Each wall is flat, endless, passes through zero and stands at right angles to its row. A trip goes straight from one point to another. Which walls does it cross, in order?

Walls:
(1): [-0.3 -3.9]
(2): [ 4.0 -1.5]
(3): [ 2.3 11.2]
Trips:
[-3.7  7.6] to [ 5.1 -1.9] => 2, 1, 3
[-1.6 -5.0] to [ 4.5 -1.5] => none
[7.4 1.0] to [-2.7  0.9] => 2
[ 2.9 -1.8] to [-2.7  2.5] => 3, 1, 2
[-0.9 -1.4] to [-0.5  1.0] => 1, 3

Walls:
(1): [ 2.6  1.7 -0.3 -6.5 -5.9  3.2 -1.3  2.5 -1.3]
(2): [ 0.4  3.2  1.3  1.4  2.5 -2.1 -0.2  1.0 -1.5]
(3): [ 4.6  6.2  1.4  2.8 -2.2  3.4  6.9 -1.2  2.7]
Trips:
[  5.5   2.5  -0.2 -10.0   0.2   2.1   4.0  -0.2  -2.6] to [ 3.4  0.6  0.9  1.6 -1.4  1.5  3.1  4.9 -2.3] => 2
[-5.0 -2.6 -1.4 -3.3 -1.7 -1.0  0.7 -0.7  3.4] to [-1.6 -0.4 -0.7 -6.3 -1.4  4.1  9.4  7.3 -5.0] => 3
[ 4.6  7.1 -4.0 -2.7 -0.1 -1.4 -5.7  5.4  4.5] to [ 0.9 -5.8  5.4 -3.6 -1.2 -7.2  3.4  1.3  1.4] => 3, 2, 1
[-3.4  5.3 -4.5 -1.7  4.6 -4.0  2.1 -1.5 -4.2] to [ 6.1  5.5  3.1  0.4 -5.4 -0.6  0.5  2.5  3.4] => 3, 1
[-3.2 -4.2 -0.7  0.1  3.5 -5.1 -2.4 -3.7 -1.7] to [ 8.7 -5.2  5.1 -2.4 -0.5 -1.3  3.2  3.2 -6.2] => 1, 3
[ 3.6 -2.2  2.6  0.2 -1.6 -0.3 -0.3 -2.1  2.5] to [-3.1  3.1  2.9 -3.9  2.4  2.5  3.5  4.4  5.1] => 2
[ 0.7 -0.3  2.4 -3.4  2.5  0.1  7.2  3.6  1.4] to [ 4.8  2.4  6.7 -2.0  2.8  2.5 -7.8 -3.6  5.9] => none
[-3.4  0.0  6.5  7.3 -0.7  8.1  5.2 -4.4 -9.4] to [ 2.2  1.8  3.9 -3.4  0.4 -2.5  2.6 -1.6 -0.9] => 1
[-2.8 -1.4  4.8  2.5 -1.7 10.1 -2.1 -0.7 -1.1] to [-1.6 -3.6  2.7 11.3 -1.0 -2.3 -3.6 -9.6 -1.4] => 1, 3, 2

Walls:
(1): [-2.2 -1.7  6.2  0.9 -0.3 -3.0 -1.3  8.4 -2.8 -4.5  6.8 -0.7 -7.0 -5.3
 -4.4 -1.5 -0.4  2.4]
(2): [ 3.6 -1.9 -0.1 -1.3  1.0  1.3 -4.7  2.9 -6.2  0.7 -8.0  4.6  0.2 -1.9
  3.3  4.4 -1.6 -1.6]
(3): [-7.6  0.0 -1.7  3.8  1.0 -2.3 -1.9 -1.7  7.2 -0.6 -4.1 -1.4 -1.1  2.5
 -6.6 -0.6 -1.5 -4.4]
(4): [ 0.5 -5.0  0.6 -1.6  3.7 -1.0  2.8 -4.9 -0.5 -2.9  3.5  5.4 -1.7  0.6
  1.2  1.1 -5.2 -3.0]
(5): [-4.6 -6.0  0.5  0.4  3.2  1.0  1.9 -5.5  0.3 -4.1  2.0 -7.3 -3.4  0.5
 -8.1 -3.7  2.4 -1.5]
(6): [ -0.1   3.1   0.6  -0.1   0.5   5.4  -0.5  -2.0  -3.3  -0.5   0.4  -3.0
  -7.5  -2.4 -11.2  -0.2  -3.5  -0.7]
(7): [ 2.5 -2.2 -2.9  0.8  5.9 -4.0 -3.4  0.4 -0.7  2.5  1.7  5.2 10.1 -7.5
  1.9  2.0  2.2  1.7]
(8): [ -0.1  -0.4   0.6  -4.1   1.0  -3.3   0.0  -3.1   3.9   4.4  -2.0  -3.6
  -1.2   1.7  -4.3   0.3   7.7 -13.4]
(9): [ 2.3 -6.4  3.9 -0.8  2.4  1.3 -2.7  6.3  0.2 -4.0  2.4 -0.4  4.2  5.3
  7.1  5.3 -2.2 -1.3]
Trips:
[ 1.9  8.4  0.3 -4.9  0.5 -0.6 -0.1 -4.1 -1.7  1.3  2.1  1.2 -1.9  0.0
 -5.9  2.1  3.4 -0.9] to [-3.8  0.3 -2.2  1.9 -6.2  2.9 -5.1  0.1  6.2 -3.7  3.8 -2.4  0.1  5.0
  1.8 -3.7 -2.4 -2.0] => 3, 9, 6, 8
[ 0.6  5.0 -6.5  3.6  3.5 -5.1 -3.4 -1.3  2.7 -3.5  0.6  2.0 -6.2  7.0
  5.8  3.5  0.7 -8.6] to [-6.2 -3.2  4.0 -2.0  5.5  4.9  3.4  1.4  4.3 -4.9 -1.6  1.2 -1.9  3.1
 -3.8  0.8 -1.5  1.8] => 2, 5, 6, 1, 8
[-3.5 -1.5 -0.4 -2.8 -0.6 -1.8 -4.2 -1.7  0.3 -2.1  0.2 -2.4 -0.8 -1.1
 -0.2 -8.0 -1.1  0.3] to [ 5.6  1.1 -3.5 -9.6  1.7 -4.0  0.0 -5.6  2.6 -3.8  5.0 -0.8 -7.0 -2.5
 -5.5  2.7 -4.0 -3.8] => 4
[ 1.0  4.0  2.9 -2.3  3.6  5.5 -0.9 -7.0 -3.6 -0.4  6.5 -2.9 -3.6 -0.5
  3.4  4.3  2.4 -0.5] to [-5.2 -4.1 -5.1 -1.8 -2.0 -6.2  6.6  4.1  3.5 -1.4 -2.4 -0.8  4.2  3.5
 -0.5 -3.5 -7.0 -0.2] => 8, 6, 3
[ 3.7 -2.9 -3.2  0.1 -1.7 -1.1 -0.7  4.8 -2.3  3.5 -9.7 -6.2  6.4  5.3
  1.6  6.5 -1.8  2.6] to [ -1.5  -6.2   7.1  -2.0   1.3  -5.3   0.7 -11.3  -5.7   2.4   1.9   2.8
   0.7  -3.0  -2.7  -5.8   7.9  -1.7] => 8, 5, 9, 4, 2, 1
[  3.0   1.8  -1.8  -6.5   5.7 -12.2   2.8  -1.1  -1.4   4.2   6.6   0.2
   4.3  -2.7  -1.2  -0.4   0.7  -2.9] to [-2.4 -2.9  3.4 -1.4  3.5 -2.0 -6.2 -3.2 -0.9  3.2 -1.5  3.5  7.9 -1.7
 -7.5  0.1  2.8 -4.0] => 1, 5, 3, 2, 6

Walls:
(1): [ 1.2 -1.7 -0.5  4.5 -1.1 -3.2 -2.6  2.4 -1.2  0.7  1.4  3.3  3.0 -0.7
  6.0  3.5 -7.6 -5.4 -6.2 -2.9 -5.2 -2.4 -1.8  2.3  1.3  0.8 -1.6 -1.5
  1.6  2.9 -4.4 -0.8  2.7  8.0  4.4  0.3 -6.6  3.8  0.6 -4.0 -9.3  3.4
 -4.0  0.4 -5.9 -0.7 -1.5  0.8]
(2): [ 1.0 -4.3 -3.7  4.0 -2.7  8.0 -0.2  5.3 -6.3  0.4  2.1  3.1 -2.1 -4.2
  0.8  4.0 -1.6 -7.2 -2.7  6.6 -8.1 -6.4 -3.7 -0.8 -0.1 -4.5  0.5 -0.5
 -0.1 -6.0  2.4 -0.9 -3.2  4.3 -3.3  2.1 -1.8  0.1  0.5 -4.8 -2.5 -1.2
 -4.9 -5.6  4.4  3.5 -6.2  4.9]
(3): [-5.3 -1.1  1.5  2.5 -2.8 -5.6  0.9  3.3 -2.6 -3.8  6.1 -2.4  7.4 -2.4
  1.7 -1.9  3.5  3.8  2.7  0.4  3.7 -9.5  0.5  3.7 -6.2 -2.0 -5.1 -1.9
 -2.0  7.5 -5.5  6.9  2.8 -1.2 -2.4 -5.7 -0.4  7.4  2.9 -1.6  0.5 -5.7
  4.0 -5.2 -2.1  3.2  1.7 -0.9]
(4): [ 4.7 -2.1 -0.3  7.6  2.2  0.8  5.9  2.6 -4.7  0.8  1.5  3.8 -4.4 -0.3
 -6.2  0.1  6.0  0.8  0.8  5.2  2.2  3.7 -3.1  8.5  0.9 -0.4  1.8  3.3
 -1.6 -2.0  0.8  1.8  0.6 -0.6  0.9 -0.3  1.4 -3.6  6.5  5.5 -0.4 -3.9
 -5.5 -0.2  2.5  6.8 -5.0 -0.9]
(5): [-2.8 -3.0  1.9 -7.8  2.1  0.5  2.7 -2.8 -4.1 -3.4 -0.2 -0.7 -0.8 -3.8
 -2.3 -2.2 -1.3  2.9  2.2  0.2  0.6 -0.4  3.3  4.6 -7.1 -1.7 -1.1  3.5
 -5.4  1.4 -4.2  4.0  0.1 -0.7 -8.8  2.3  1.3 -0.4  0.9  2.5  3.0  1.0
  1.0 -5.0  6.0  1.6 -1.9 -8.7]
(6): [-1.0  2.8  3.4 -0.9  5.5 -2.2  0.6 -2.5 -0.9 -1.4  2.9  4.4  1.7 -1.1
  5.7 -6.1 -1.6 -3.5  0.1  4.7  1.3  2.2 -0.7 -0.6  4.5  7.2 -4.6 -2.5
 -2.4 -1.7  1.8 -1.0 -3.7 -0.4 -1.2 -5.6  3.3 11.6 -1.0 -0.6  2.3  0.9
  7.3  7.8  2.8 -0.7 -1.9 -3.1]
(7): [-4.1  0.0 -4.4  0.2 -0.7 -3.0 -1.1  0.6  4.2  6.9 -4.2  1.6 -1.5  4.3
  5.7 -0.3  2.7 -8.3  4.2  5.2 -2.7 -1.2 -2.2  7.5  0.8 -1.7  3.4 -3.0
  4.9  2.7 -1.0  3.7  2.5 -3.0 -0.8 -1.9  0.4 -2.4 10.7 -1.9  8.9 -6.2
  2.2 -4.2 -1.5 -0.5  2.2  3.3]
Trips:
[-0.6  1.5  0.2 -5.1 -6.7  1.1 -2.4 -3.7  6.9 -0.3 -8.2  5.6  8.1 -3.0
  3.5 -1.2 -4.7  2.0 -2.4 -0.5 -2.1 -0.4  2.4 -0.4  1.7 -7.2 -7.0 -2.0
 -0.7 -1.9 -6.3 -3.7 -4.4 -1.3  0.1  6.1 -3.0  3.6  0.5  3.3  5.3  0.9
  2.3 -0.7  1.1  0.4  4.7  3.2] to [-1.5 -4.3 -4.3 -1.8 -1.4 -1.4 -3.0  1.3 -1.7  2.7 -1.6 -5.6  0.5  3.3
 -2.4  3.7  1.3  2.4 -2.0  2.4 -2.3 -1.4 -0.6 -3.6  0.1 -3.8  2.0 -5.2
 -2.9  5.2  0.1  6.2 -7.4 -0.5 -2.0 -0.1 -5.0 -4.8 -2.6 -7.4 -5.8  7.7
  2.5  2.1  1.7 -4.8  0.2  0.7] => 6, 2, 7, 5
[ 4.0  6.4  2.7 -2.0 -4.1 -9.1  0.9 -1.1  4.3 -2.1  3.1 -4.1 -2.4 -1.3
  0.0  0.2 -2.7 -0.1  5.7  2.8  2.5  3.5  4.4 -1.8 -7.5  0.7  0.7 -2.1
  3.2 -2.7 -2.0 -1.8 -4.3 -3.1 -5.7  0.4 -3.3 -1.2  3.0 -2.4  1.2  2.0
  0.1 -4.5 -4.4  2.3  1.6 -9.3] to [-0.9  3.7  1.7 -4.1  0.1 -3.7  4.1  2.8  0.6 -3.1  0.3  7.3  0.2 -0.2
 -1.9 -7.2  2.1 -0.5 -0.3  2.1  6.1 -3.3 -0.6  1.0 -0.1  0.1  1.5  0.3
 -6.9  2.2  0.4 -2.4 -0.5  1.9 -0.2 -3.1 -3.1 -1.8 -1.3 -6.7  7.4 -5.2
 -2.7 -2.0 -8.6  8.3  1.0  1.8] => 6, 4
[-4.8 -0.9  7.6  1.2  3.1  0.5 -3.9 -5.6 -9.4 -3.5 -0.8  2.4 -0.5  0.1
 -4.9  3.7 -0.4  0.8  8.6 -2.1 -3.4  5.4  3.1 -2.0 -1.2  2.0 -0.5  2.2
  4.1  3.1  4.2 -3.9 -4.4  6.2  0.9  0.5  2.8  5.5  0.6 -4.6 -3.4 -3.5
  1.1 -1.6  1.0 -1.5  2.3  6.5] to [ 4.6 -9.6  4.1  0.2 -5.6  4.2  0.8  3.0  0.9 -6.1  1.5  4.8 -4.6 -2.3
 -3.9  5.5  3.3 -5.1  2.0  6.0  1.7  1.8 -4.4 -5.0  1.2  2.0  3.1  0.5
 -0.7  0.1  1.9 -0.1 -3.1  1.8 -4.8  2.2 -2.9 -6.0 -0.3  4.1 -1.6 -1.6
 -0.2  1.0  7.1  1.5  4.0 -0.1] => 1, 4, 5, 6
[ -6.1  -3.2   3.3  -4.6  -3.2   4.8   5.1   2.0   0.2   3.1  -0.3  -2.0
   0.8  -2.7 -10.7  -3.6  -1.5   7.1   5.9  -1.1   3.3   4.8   1.8   4.6
   9.0   4.4   4.7   0.5  -3.8   3.6  -3.0  -2.9  10.1  -2.8  -2.0   3.6
   2.3   1.4   6.1   2.0   0.7   1.7  -3.0  -0.4  -0.4   0.0  -6.2   2.7] to [-3.9  4.5  0.2 -0.6  3.9  2.5 -0.9  2.5  4.6  0.3  5.7 -2.4 -1.0 -1.7
  1.5 -0.6 -4.0  3.8 -2.5 11.4 -1.8  5.4  1.6 -4.2 -1.0 -4.4  5.9  0.2
  3.1  1.5  2.0  3.4  1.1 -3.7 -4.0 -2.2 -3.5 -2.7 -4.3  0.1 -0.8 -2.5
 -1.1 -0.1 -6.0 -0.4 -1.9  5.8] => 7, 5, 2, 4
[-2.9  8.2  0.4  5.3 -2.9  0.4 -1.7 -4.8 -2.9 -2.5  1.3 -2.5  2.1  7.3
 -3.8 -6.4  1.8 -0.8  0.9 -2.4  6.1 -2.1 -0.6 -4.5  4.8  4.2 -4.2  0.9
 -0.4  0.3 -4.0  5.5  0.7  1.3 -7.8  0.8  1.1 -2.8 -1.3  1.7 -3.3  4.3
 -2.6  5.6 -2.4 -4.1 -0.6  6.9] to [-3.5 -1.5 -1.2  0.1  1.7  3.8 -1.3 -9.6  0.3 -2.3 -0.1  6.0  3.5 -0.7
 -1.1  5.2  3.8  4.0 -0.6  5.0  2.1 -2.3 -4.6 -0.1  0.7  2.1  1.2 -3.4
 -8.9  4.3  1.9 -1.4 -7.9  3.8 -0.4  0.3 -1.9  4.0 -1.8  1.7 -4.7 -1.5
 -5.8  2.2 -1.3  6.7  5.1  5.8] => 1, 4, 2
